Every row gives one point. Each copy is the shape, with its points in the same order, turned, moved and blurred by noise. Is it also mirrored, or only turned?
In the rows, 128 means zero.

Shape (6 x 2):
[[121 126]
 [ 92 136]
 [ 73 110]
 [154 128]
 [104 160]
 [132 103]]
Copy 1, 6 rows:
[[119 144]
 [ 98 171]
 [ 73 158]
 [142 123]
 [127 182]
 [110 122]]
Copy 1 is: only turned
Copy 2:
[[110 130]
 [ 81 120]
 [ 80  89]
 [136 150]
 [ 78 147]
 [132 118]]
Copy 2 is: only turned
Copy 3, 6 rows:
[[139 122]
 [164 140]
 [190 121]
 [107 116]
 [147 160]
 [135  98]]
Copy 3 is: mirrored
Copy 4:
[[127 140]
 [118 164]
 [ 83 164]
 [151 113]
 [143 173]
 [117 113]]
Copy 4 is: only turned

Shape, 10 rows:
[[111 109  92 118]
 [130 147  94 119]
 [109 108 151 120]
 [119 134 147 147]
 [131 102 160 117]
 [124 132 161 133]
 [123 124 108 118]
 [131 108 157 118]
 [134 159  95 235]
 [ 80 116 158 129]]
Copy 1:
[[135 141 163  96]
 [119 143 129  92]
 [122 133 165 153]
 [128 157 134 155]
 [134 115 155 163]
 [125 141 134 167]
 [125 138 146 111]
 [128 119 150 158]
 [181 233  89 125]
 [105 158 177 163]]
Copy 1 is: mirrored
Copy 2:
[[ 97 131 134  99]
 [110 151 108 119]
 [140 108 157 116]
 [124 112 136 150]
 [150 103 139 116]
 [145 114 141 148]
 [117 141 128 105]
 [152 101 138 121]
 [ 41 110 100 196]
 [135 113 186 134]]
Copy 2 is: only turned
Copy 3 (10 x 4):
[[116 112 107 121]
 [101 140 124 127]
 [154 100 135 125]
 [150 117 153 150]
 [179 113 131 111]
 [166 122 152 135]
 [126 121 113 122]
 [178 114 132 115]
 [122 142 127 247]
 [147  83 159 122]]
Copy 3 is: only turned

Shape, 11 rows:
[[ 83  88 123 163 137 129 125 166]
 [153 149 163 113  98 112 147 173]
 [125 119 154 168 107 111 106 100]
 [117 172 103 154 118 127 103 149]
 [141 153 116  98 144  78 164 180]
 [161  97 142 167 125  86 163 130]
 [146 106 148 110 150  90 107 109]
 [ 99 133 138 158 134 152 175 110]
 [ 97 152 150 123 152 126 114 114]
 [ 94 102 160 159 131 100 158 113]
 [116 123  94 156  83 109 162 109]]
Copy 1 (11 x 8):
[[150 179 116 117 181 136 116 138]
 [184 124 174 122  95 124 144 127]
 [161  93 127 129 171 123 107 102]
 [143 144 104 131 100 139  93 105]
 [142 164 149 120  81  84 163 124]
 [177 112 117 138 160  88 164 131]
 [120  96 151 100 149  80 122 121]
 [132 139 137 186 161 149 143 115]
 [115 130 161 143 144 123  91  99]
 [150 141 139 142 189 114 147  99]
 [143 117  90 129 141 152 168  96]]
Copy 1 is: mirrored
Copy 2, 11 rows:
[[ 51 136 148 144 102 118 108 143]
 [123  91  98 105 125 103 163 149]
 [133 128 162 127  97  79 104 118]
 [128 154 109 150 126  98 104 177]
 [114  81 105 170 134 125 175 179]
 [102  59 144 149 112  79 119 120]
 [141  98 184 143 130 126 138 130]
 [ 99 136 102 168 100 108 117  85]
 [132 160 144 156 124 119 146 123]
 [ 91 116 153 157  83  92 139 101]
 [123 100 107 164  62 104  91 137]]
Copy 2 is: mirrored
Copy 3, 11 rows:
[[137 144  89 127 131 136 113 203]
 [146 159 127 150  79  88 149 121]
 [124 117 133 129  71 149  88 132]
 [ 84 162  96 125 125 139 112 119]
 [145 174 132 186 142  85 117 124]
 [181 128 107 172  90 139  89 141]
 [157 143 181 134 109 126  73 134]
 [123 102 126 164 118 167 149 157]
 [ 96 150 165 138 125 138 118 152]
 [140  98 136 168  87 137 101 179]
 [121  81  87 149 117 129 113 118]]
Copy 3 is: only turned

Shape, 14 rows:
[[148 139  88 135 126 148 148 112 166]
 [ 99 127 135 140 163  46 133 102 124]
 [144 115 140  34 106 143 121 118 108]
 [ 96 138 141  97 164 133 161 118 124]
 [117 147 116 136 105 131 170 118 113]
 [ 92 139 126  64 123  70 160 130 127]
 [ 98 219 139 148 148 121 141 116 159]
 [103 113 105 127 121 113  78 116 179]
 [175 126 142 132 146 141  96 119 117]
 [118 115 127 148 163 151 163 111 106]
 [123 114 141 123 124 150 155 186 107]
 [137 145 129 133 128 121 170 103 195]
 [143 123 116 113 115 130 121 109 122]
 [100 111 128 136 107 140 153 120 129]]
Copy 1 (14 x 9):
[[170 129 133 120 156 101 140 101 148]
 [ 49 117  87 134 153 101 155 132 168]
 [ 98  76 178  89 122 146  92  91 113]
 [ 89 143 138 101 136 159 158 103 151]
 [135 132 114 121  94 119 141 100 163]
 [ 64 109 124  75 134 128 111 103 188]
 [ 98 199 120 148 154 108 133  61 168]
 [121 116  89 124 193 115  91 119 120]
 [108 115 156 145 131  89 140 119  88]
 [124 136 121 128 120 142 186 130 132]
 [121 159 137  83  89 127 125 147 113]
 [139 146 148 141 169 110 125 118 188]
 [121  98 133 124 128 109 125 106 126]
 [133 130 112 126 116 146 125 126 149]]
Copy 1 is: only turned
Copy 2, 14 rows:
[[118 139  98 158 135 163 146 131 117]
 [121  99 109  94 141  64 139  91 162]
 [153  97 132  84  51 158 157 169 113]
 [117 121 110  74 142 116 169 160 112]
 [ 81  92 111 112 137 156 150 126 109]
 [129  69  95  83 106 115 196 128 148]
 [ 83 162  79  94 145 121 181  79 100]
 [142 127 127 171  98  89 168 106 109]
 [117 162 146 113  93 146 105 127 129]
 [ 96 129 130 103 163 129 123 162 113]
 [ 69 115 168 106 118 149 170 168 136]
 [144 133 106 132 165 158 175 104 127]
 [119 114 121 124  99 144 127 132 119]
 [103  95 146 123 139 133 158 137 100]]
Copy 2 is: mirrored
Copy 3 (14 x 9):
[[136 140  92 108 180 160 121 112 117]
 [160 117 164  87 173  82 173 150 153]
 [163 140 141 133  69 183 135 145 128]
 [117 112 110  95 126 140 168 162 146]
 [133 139  98 123 150 127 174 128  96]
 [170 159 132  68 105 119 175 158 136]
 [135 134  53 117 170  80 138 165 154]
 [149 135 134 101 146 113 104  77 168]
 [133 109 148 160 155 144 101 145 123]
 [ 98  91 123 117 164 146 169 138 115]
 [ 77 144 136 117 112 129 140 142  87]
 [131 172  93 107 191 149 146 134 157]
 [153 128 130 134 138 147 134 120 118]
 [113 137 120 121 138 133 171 102 123]]
Copy 3 is: mirrored
Copy 4, 14 rows:
[[114 167 102 155 123 161  96  85 124]
 [107 114 149  98 163  93 151  57 115]
 [194 101  99  88 139 175 100 133 136]
 [121 141  85  75 125 125 139 102 134]
 [124 134 100 139 101 112 117 111 103]
 [161 103 125  72 104 128 135  63 110]
 [137 198 102 123 114  68 125  65 149]
 [126 171 169 106 159 146  74  83 117]
 [134 139 124 148 175 144 118 131 168]
 [ 80 140  88 119 139 128 139 130 122]
 [112 126 131 111  83 141 128 156 152]
 [103 147  94 131 116 129  80  50 145]
 [144 129 118 134 148 146 105 113 120]
 [104 132 115 113 116 124  92 123 106]]
Copy 4 is: mirrored
